Each row of a before or after table is a point. The points were changed in one or more steps. Then noise was added and the rows were shuffled. The steps act on columns, c1 being the first. What was done? A step turns or swaps two columns, mirrors them in a line or flattens them onto one, adds a multiple of one to another, or multiplies or shifts one. Angles are multiples of 10 degrees, from the lower column toward the higher: turns from -170 to 170, lines from 10 to 170 but not 90. Use the fewest steps. Two steps may share a column if one is a turn and the other turns, adds or multiplies; they go together, in the order done. Otherwise the lowest column goes first.
In the rows, 128 means zero.

Before (12 x 3)
[[146 134 153]
 [ 85 165 156]
 [140 123 120]
 [104 158 183]
 [111 141 119]
 [101 145 153]
 [132 129 144]
 [107 145 171]
 [145 110 131]
 [151  98 133]
 [127 111 132]
 [138 135 130]]
After (12 x 3)
[[158 152 138]
 [126 133 160]
 [121 138 132]
 [146 126 136]
 [146 144 134]
 [112 101 178]
 [111 106 213]
 [122 146 179]
 [116 111 110]
 [ 91  85 184]
 [ 97 104 237]
 [133 139 112]]
Steps: turn c1 and c2 by 90 degrees; multiply c3 by 2

Before (12 x 6)
[[117 119 126 147 135 102]
 [126 157 158 132  83 168]
 [161 159  99 109  69 104]
 [182 158 142 123 131 116]
 [138 167 149 164 108 105]
 [134  93 144 171 123 110]
 [123 133 102 120 146 176]
 [142 161  89 142 111 116]
 [122  98 111 117  72 178]
 [116 103 155 145  90 171]
 [128  98 115 129  87 143]
 [126 100 141 127 145 115]]
After (12 x 6)
[[238 159 111 128 117 123]
 [107 119 138 112 103 120]
 [123 101 116 125 108 136]
 [118 133 150 144 159 167]
 [124 158 103 114 186 109]
 [103 103 109 103 185 116]
 [115  99 140 144 199 103]
 [157 160 168 128 125 107]
 [141  92 128  80 116 115]
 [128  98 142 131 161 100]
 [147 167 123  87 120  99]
 [193 158 149 156 136  64]]
Steps: multiply c1 by 2; turn c3 and c4 by -160 degrees; mirror c5 and c6 in the line at 60 degrees

Before (10 x 8)
[[120 103 151 130 112 141 108 122]
 [149 133 124 171 156 126 153 184]
 [153 135 143 111 135 193  99 111]
 [139 146  75 128 189 114 157 144]
 [176  95 142 101  90 162 101 130]
 [145 120 107 179 163 113 161 144]
 [137 116 148 135 171 111 152 171]
 [140 114 139 147 147 131 194 148]
 [123 168  93 138 147 123 163 163]
 [176 153 165 107 115 137  95  82]]
After (10 x 8)
[[178 154 176 107 113 136  93  82]
 [139  96 158 134 171 112 153 160]
 [143 117 114 178 159 112 161 142]
 [141 117 149 147 144 128 194 151]
 [175 142 152 101  88 161 103 158]
 [148  77 134 172 155 126 152 155]
 [120 148 160 127 112 140 109 148]
 [151 140 154 114 134 192  98 111]
 [139 107  85 128 190 114 157 119]
 [123  78 106 138 146 124 165 108]]
Steps: mirror c2 and c8 in the line at 120 degrees; shift c3 by 10

Before (12 x 11)
[[116  61 155 117 157  95 173  99 126 133 104]
 [145 119 139 146 154 150 162 161  63 147 126]
 [ 83  82 151 110 116 100 169 130 127 146 115]
 [143 155 105 146 157 134 128 142 112 147 174]
 [155 115 114 171 147 132 117 187 136 139 158]
 [110 113 155 109 183 133 171 159 112 127  95]
 [102 105 119 147 150 127 172 133 104 118  89]
 [173 136 104 135 128 158 154 157 134 125 172]
 [114  74 129  76 123  89 136 113 116 103 115]
 [143  84 102 114 109 113 100 127 181 179 108]
 [106  93 174 106 118 118 137  94 123 104 109]
 [109  50  90 127 124 153  96 128 172 178 143]]
After (12 x 11)
[[107  51  91 124 125 126  99 102 169 179 144]
 [113  72 127  73 121 109 135 166 116 104 116]
 [146 117 140 147 154 161 162 106  65 144 127]
 [ 81  83 150 110 116 130 172 153 128 148 113]
 [104 106 119 147 151 135 173 129 103 120  91]
 [107  91 171 106 117  95 138 140 121 102 111]
 [109 113 154 111 183 159 171 124 109 130  93]
 [175 137 103 134 128 155 150  98 132 125 172]
 [142 154 105 148 156 141 128 121 113 147 172]
 [156 114 116 171 148 188 115 122 134 140 157]
 [115  62 156 115 157 100 176 160 125 134 102]
 [143  83 104 113 110 129 101 145 180 177 109]]
Steps: turn c6 and c8 by -90 degrees

Before (10 x 14)
[[123 144 132 141 101 119 124 133 119 118 123 145 114 132]
 [133 119 136 140 116 147 120 126 141 128 152 121 156 145]
 [134 144 130 128 116 136 134 142 126 126 113 139 117 144]
 [139 128 138 135 110 109 124 135 139 123 111 134 111 131]
 [118 103 139 125 137 156 138 130 142 115 146 124 133 105]
 [111 131 121 136 118 119 133 140 132 123 116 128 123 134]
 [128 127 129 122 123 121 113 144 119 121 126 136 123 133]
 [117 147 138 133 131 122 124 129 136 125 124 145 115 146]
 [124 138 147 127 118 119 134 138 123 131 123 128 130 126]
 [114 105 140 133 151 168 130 106 130 120 126 125 152 119]]
After (10 x 14)
[[115 130 120 122 120 101 134 138 132 137 116 129 138 134]
 [125 143 132 118 106 101 125 134 118 141 123 146 149 132]
 [113 104 138 116 134 211 138 130 143 125 146 124 119 104]
 [138 144 130 125 121 152 134 141 126 127 113 139 141 144]
 [125 138 148 132 118 101 134 138 123 126 122 129 129 127]
 [118 148 137 125 135 111 123 129 136 134 124 146 139 146]
 [126 120 135 128 107 185 119 126 142 139 151 121 106 144]
 [115 105 140 120 142 248 129 106 130 132 127 126  97 119]
 [129 127 129 121 126 107 113 143 119 123 127 137 134 133]
 [143 128 138 123 117  71 123 135 138 134 111 133 150 131]]
Steps: add -0.3 times c11 to c1; swap c4 and c10; mirror c5 and c13 in the line at 170 degrees; multiply c6 by 3

Before (14 x 18)
[[ 81 103  94  92 104 175 132 169 125 158  80 152  99 163  96  98 113 130]
 [ 90 147 147 150 111 102  98 140  86 117  81  94 152 158 135 174 135 169]
 [156 182 160 119 130 101  84 132 157 106 116 124 136 111 125 180 152 112]
 [154 105 152 114 145 191  74  99 160 113 128 147 131  96 143 121 155 168]
 [ 76 156 128 139 135 118 131 132 122 162 144 160 161 171 112  91 109  80]
 [ 69 121 118 122 141 172 107  79 156 176 146 136 134 104 134 179 153 125]
 [ 87 154 115  89 123 189 144  89 150 186 126 112 131 164  98  96 129 137]
 [135 151  80 169 119 172 100 149  64 180 153 102 124 127 184  95 131  85]
 [ 87 132 133  79 136 114 135 123 116 115 104 167  94 167 125 123 100 166]
 [106 157 108  98 172 120 155 132 123 197 139  90 133  95 189  83 141 123]
 [ 82 134 152 114 109 143  82 138 159 110 148 100  98 156 111 108 119  90]
 [103 117  79 144 114 114  82 111 142 110 152 172 138 105 157 121 146 158]
 [117 111 122  94 138 107 109  82 133 122  87  84 110  90 112 120 161 119]
 [134 130  93 157 163 151 152 127 155 129  77 173 108 134 106 138 143 169]]
After (14 x 18)
[[122 111 126  93 137 108 127 142 132 123  89  83 111  92 112 118 158 118]
 [163 108 151 114 145 191 123 108 159 114 127 136 132  98 145 121 155 170]
 [ 86 155 112  88 125 189 136 128 151 186 128 106 132 163  96  95 128 138]
 [163 183 160 122 130 103 124 132 158 106 118 126 136 109 123 179 151 115]
 [ 99 158 112 101 172 121 134 152 121 196 140  99 133  94 187  84 141 123]
 [ 74 156 128 140 135 116 135 108 121 160 143 153 161 171 110  91 110  77]
 [ 75 119 115 121 142 172 136 108 158 177 145 123 133 103 133 176 156 128]
 [ 92 135 153 117 108 144 134 152 161 110 148 108 101 156 110 107 119  88]
 [ 85 132 133  79 139 115 138  96 114 117 104 157  95 169 127 123  98 164]
 [ 82 103  95  91 101 174 136 125 123 161  81 157  99 159  97 100 113 129]
 [129 130  94 159 163 152 127  98 158 130  77 162 108 131 105 138 145 168]
 [ 96 147 145 151 112 100 130 156  86 117  82 105 153 160 134 171 133 170]
 [142 149  80 169 121 173 126 151  63 177 154 113 124 128 184  92 130  86]
 [112 120  80 143 115 114 132  95 143 111 153 162 135 106 160 120 146 163]]
Steps: flatten c1 and c7 onto the line at 170 degrees; multiply c8 by 0.4; turn c8 and c12 by 40 degrees

Before (9 x 24)
[[136 146 156 105  95 125 120 167 141 135 150  86 121 131 124 186 108 150
  131 128  89 167 127  86]
 [172 136 127 136 149 136 105  80 134  84 169 174  99 168 106 145 102  99
  161 135 123 112 112 146]
 [ 84 111 118  54 165 148 125 145  94 161 147 144 151 115 123 170 138 105
  130  80 104 130 176 102]
 [ 86 105 110 113 167 139 105 101 104  86  95 114  78 174 103  97  83 150
  179 134 101  92  87 154]
 [127 146  90 133  77 151 136  99 136  92 182 151 141 106  89 173 125 103
  133 111 157 129 150  85]
 [164 167 119 116 129 129 115 156 128 157 103  96  79 135 178 127  72 165
  135 109 162 113 175 142]
 [176 112 166 131  93 147 138 155 115 104 112 129 138 110 154 136 126 109
  178 144 148 119  98 127]
 [161 143 135  70 113 114 104  95 133 114 152 170 150 154 159 157  84 184
  128 111 134 175 123  87]
 [ 85 109 118  93 121 130 132 160 141 142  88 151 118 132 120 103 159 131
  162 145 115 178 167 126]]
After (9 x 24)
[[146 144  89 133  76 151 136 148  96  92  70 151 142 104  89 173 125 102
  132 109 156 129 149  84]
 [106 104 111 114 167 139 105 161  66  85 155 115  78 175 103  96  85 150
  179 135 100  93  86 154]
 [184 168 119 116 129 128 115 104  90 157 156  96  79 136 178 128  73 163
  135 110 161 112 174 145]
 [105 112 117  56 164 149 126 107  55 162 111 145 152 116 124 170 140 106
  131  80 105 130 176 103]
 [197 111 166 131  94 147 139 103  74 105 149 128 138 110 154 135 126 110
  177 144 149 119  98 127]
 [106 110 119  92 122 131 131 103 101 142 174 153 119 131 120 103 159 131
  161 145 115 180 168 127]
 [193 136 128 135 146 136 105 169  93  82  81 175 100 167 106 144 105  99
  160 135 124 113 112 145]
 [154 146 158 105  96 124 121  86 101 135 112  86 121 131 126 185 109 150
  130 127  90 168 125  85]
 [181 142 136  72 116 114 103 156  91 116  97 169 151 154 158 158  82 184
  128 112 133 173 121  87]]
Steps: shift c1 by 20; turn c8 and c11 by 170 degrees; shift c9 by -40

Before (9 x 32)
[[ 94 121 125 164 161 127 143 109 149  98 136 163 141 156 221 134 153 109
    8 148 109 140 128 109 128 106 100 131 109 133 114 110]
 [110 185 132 141 141 140 188  88 103 196 127 115 149 158 121 107 137 149
  116 146 102  41 140 105 120 135 231 106 145 127  99 114]
 [129 100 113 157 163 137 148 124 150  96 127 151 148 153  85 124 157 137
  132  19 126 148 120 119  30 117  87  95 140 136 142 119]
 [124 139 131 148  88  39  94  52 150 105 125 159 142 112  76 124 155 143
  126 136 141 160 130 129 153 131 145  94 133 137 105 127]
 [126 102 150 131 154 153 114 105 149 112 125 109  86  75 127 104 158 144
  133 115 103 151 141 118 146  54 100  93 137 165 108  99]
 [119 101 150 105 148 144 133 119 144 128 125 138 132 144 138 138 116 134
  120 121 110 109 155 138 153  96 159 113 149 141 153 128]
 [101 100 113 108 157  88 111 116 129 104 117 103 134 136 112 107 159 156
  118 123 135 143 160 106 161 122 102 135 113 195 146 110]
 [120 114 136 159 162 137 215 123 119 119 140 157 137 169  82 130 143 121
  107  95 106 130 139 134  97 126  98 102 125 129  73 106]
 [121 126 134 146 125 139 196  60 168 125 122 144 148 118 111 130 142 137
  131 131 134  88 135 104 160 137 103 118 103 173 167 108]]
After (9 x 32)
[[123 102 150 132 156 151 115 106 148 114 129 108  88 131 124 106 157 143
  135 118 101 149 120 152 145  55 145 127 138 163 107 118]
 [128  99 114 158 163 137 147 125 153  97 128 153 146 136  85 120 159 137
  132  20 127 151 100 139  29 117 160 128 140 137 139 112]
 [108 189 134 141 139 141 188  87 104 195 126 115 147 138 123 103 137 147
  112 146 101  43 160 115 119 133  29 126 146 126  97 106]
 [ 92 123 127 164 159 127 146 113 151  99 135 162 140 139 219 134 154 107
    8 149 111 140 104 148 131 104 144 131 114 130 115 105]
 [120 115 137 156 162 136 211 125 119 119 140 157 138 139  83 129 145 120
  105  96 106 130 126 146  96 128 161 130 124 127  72  93]
 [121 126 133 150 123 136 197  61 167 124 124 144 149 132 112 128 143 138
  127 129 134  88 108 156 160 140 138 127 100 172 167 114]
 [118 101 152 106 146 144 132 119 144 129 123 137 131 133 139 137 117 135
  120 123 108 108 163 130 151  96 104 123 149 143 156 121]
 [103 100 112 108 159  89 111 114 128 104 117 102 134 138 113 104 161 156
  118 124 138 144 123 173 159 121 140 128 113 191 146 111]
 [121 138 130 151  86  41  93  49 149 104 123 158 143 123  79 126 158 142
  127 138 140 163 140 123 152 132 112 127 131 133 107 130]]
Steps: flatten c14 and c32 onto the line at 110 degrees; turn c24 and c27 by 150 degrees; turn c23 and c24 by 50 degrees; multiply c28 by 0

Before (9 x 64)
[[159  95  86 148  79 137 178 123  72 116 108 147 121  97 134 179 163 120
  121 103 111 101  92  81  94 162 169 129  79 125 115 127 122 104 143 105
  127 116 185 149 111 130 153  95 154 120 129 135  66 109 130 156 101 127
  132 137 116 144  74 145  92 145 158 150]
 [157 149 151 138  87 124 119 124 103  76 165 123 140  94 179 101 139 121
  152  96 125 114 125 117 133 122 149  84  64 115 101 161 107  74 139 159
  135 113 133 122 148 173 106 116  94 107  77 136 120 134 121 157 193 135
  137 138 166 140 155 112 112 164 130 121]
 [ 88 113 157 108 158 169 152 131 147 106  87 113 137 145 149 110 142 146
  120  78 123  81  91 127 178  99  94 141 149 164 159  86 105 149  73 142
  121  95 150 104 151 129 127 172 132 122 122 107 114 150 144 101 109 132
  123 132  98 102 130  81 100 146 160 164]
 [112 146 151 107 148 160 110  85  95 140 126 126 114  88 125 164 146 114
  134 101  91  99 130 146 125  90 118 130  97 162 117 123  73 167 154 103
  119 175 159 139 126 137 104 152 103  79 116 119 110 110 125 178 182 138
  141 148 170 138 129 144 101  82 113  99]
 [157 122  90 167 130 153 142 156 148 162  82 154 143 166 128 145  87 100
  119 103  93 125 142 114 100 172 107 131 144 100  98 129 126  89 127 187
  169 125 143  87 164  89 103 141  95  88 168 164 142 130  85 103 104 159
  174 101 180 133 114 114 155 109 128 147]
 [ 85 128 130  79  73 107 144 167 127 130 102 107  95 184 127 177 156 155
  104  80 102 106 100 114 157  86 148  59 126 137 165 106 105  85 117 168
  118 148 140 128 107 111 116 169  86 146 119 154 135 112 157  94 131  99
  153 171 141  79 134  89 122 141 155  91]
 [167 140  73 112 161  91 115 158 155 152 151  81  94 140 107 124  72 120
  174 166 124 139 135 153 126 146 130 103  90  79 129 170 125 104 137 190
  126 151 128 114 172 183 169 127 171 123 156 110  71 132  94 151 138 164
  101 128 178  79  85 118  94 144 122 134]
 [ 91  96 130 137 117 153 113 150 158 144 100 146 112 113 144 115 159 135
  147 112  52 110 147 119 176 125 142 115 132 124  96  84  96 135 117 101
  159 138 106  83 100  89 140 127 134 116  81  94  91 179 137 147 182 156
  186 113  90 155  80 154 127  99 112 143]
 [148 108 126 143  82 111 120 105  89  84 162  97  79 148 137 127 106 146
  167 152 100 145  77 147  98 140 157 126 153 119 136 129  93  87 140 139
  111 170 182  73 173  89 176 103 106 121 121 129 153 109  80  91 103 151
  129 107  94 139 126 144 177 147 116 133]]
After (9 x 64)
[[111 145 150 109 146 160 111 172  95 143 126 127 114  86 126 163 146 114
  135 101 182 101 133 144 125  90 117 122 101 163 143 126  72 168 153 103
  120 177 159 136 123 137 104 152 105  79 118 117 115 111 126 177  91 139
  141 147 168 138 129 145 100  83 114  97]
 [157 149 152 137  87 126 117 189 103  78 165 123 141  94 179 100 139 124
  151  94 192 115 125 118 136 120 149  78 146 116 156 160 107  74 139 158
  135 111 134 123 147 171 123 115  94 105  79 137 131 135 120 157 128 136
  137 139 166 138 154 114 113 167 129 120]
 [157 120  88 168 132 154 141 104 146 164  82 151 142 165 127 144  87  99
  119 101 105 127 143 113 103 173 108 122 149  96 150 131 128  90 127 188
  170 123 142  86 163  89 106 142  94  88 169 166 151 131  83 104  93 160
  174  98 179 133 115 114 154 111 129 146]
 [167 140  73 111 159  91 115 153 157 152 150  79  92 140 107 123  74 119
  176 163 140 141 134 153 126 144 128 119 169  81 147 171 124 105 135 190
  126 149 128 116 173 183 173 126 173 125 157 108  74 133  95 152 123 163
  101 128 177  79  84 119  94 145 121 135]
 [148 106 127 145  82 116 119 114  88  84 160  98  79 149 136 128 107 146
  167 154 104 143  77 149  99 140 159 145  96 119 110 127  95  87 138 139
  113 170 183  74 171  91 175 104 108 120 120 132 150 108  79  92 103 150
  129 108  93 141 125 144 178 147 115 136]
 [156  93  89 148  79 136 178 175  72 116 108 149 120  98 136 178 163 120
  122 104 104 100  94  82  95 162 169 137 140 125 163 127 120 104 142 105
  126 117 185 149 108 132 151  98 155 120 132 134  75 109 128 156 113 127
  134 136 115 143  75 146  94 146 157 153]
 [ 88 112 157 109 159 170 151 105 146 108  88 112 134 145 148 112 140 145
  121  78 109  80  92 127 177 102  94 140 123 165 106  85 107 147  73 140
  124  95 148 104 149 131 122 169 130 121 121 109 100 151 142 103 123 131
  122 130  97 103 130  82 101 145 163 166]
 [ 87 129 128  80  72 109 145 117 127 128 105 108  94 184 129 179 156 153
  105  80 131 108  99 113 157  87 148  58 166 136  88 105 105  83 119 167
  118 147 139 127 109 109 142 170  86 148 119 156 122 111 157  93  99 100
  152 171 142  80 134  90 122 141 155  91]
 [ 91  97 130 137 120 152 111 116 159 143 102 148 112 112 144 115 157 135
  145 112 183 110 146 120 175 124 142 117 148 126 172  81  97 133 119 101
  158 138 108  83  99  90 144 127 134 117  81  94 107 181 138 148  51 157
  185 113  90 154  81 153 129  99 110 144]]
Steps: turn c8 and c29 by 110 degrees; swap c21 and c53; turn c28 and c43 by -20 degrees; mirror c31 and c49 in the line at 100 degrees
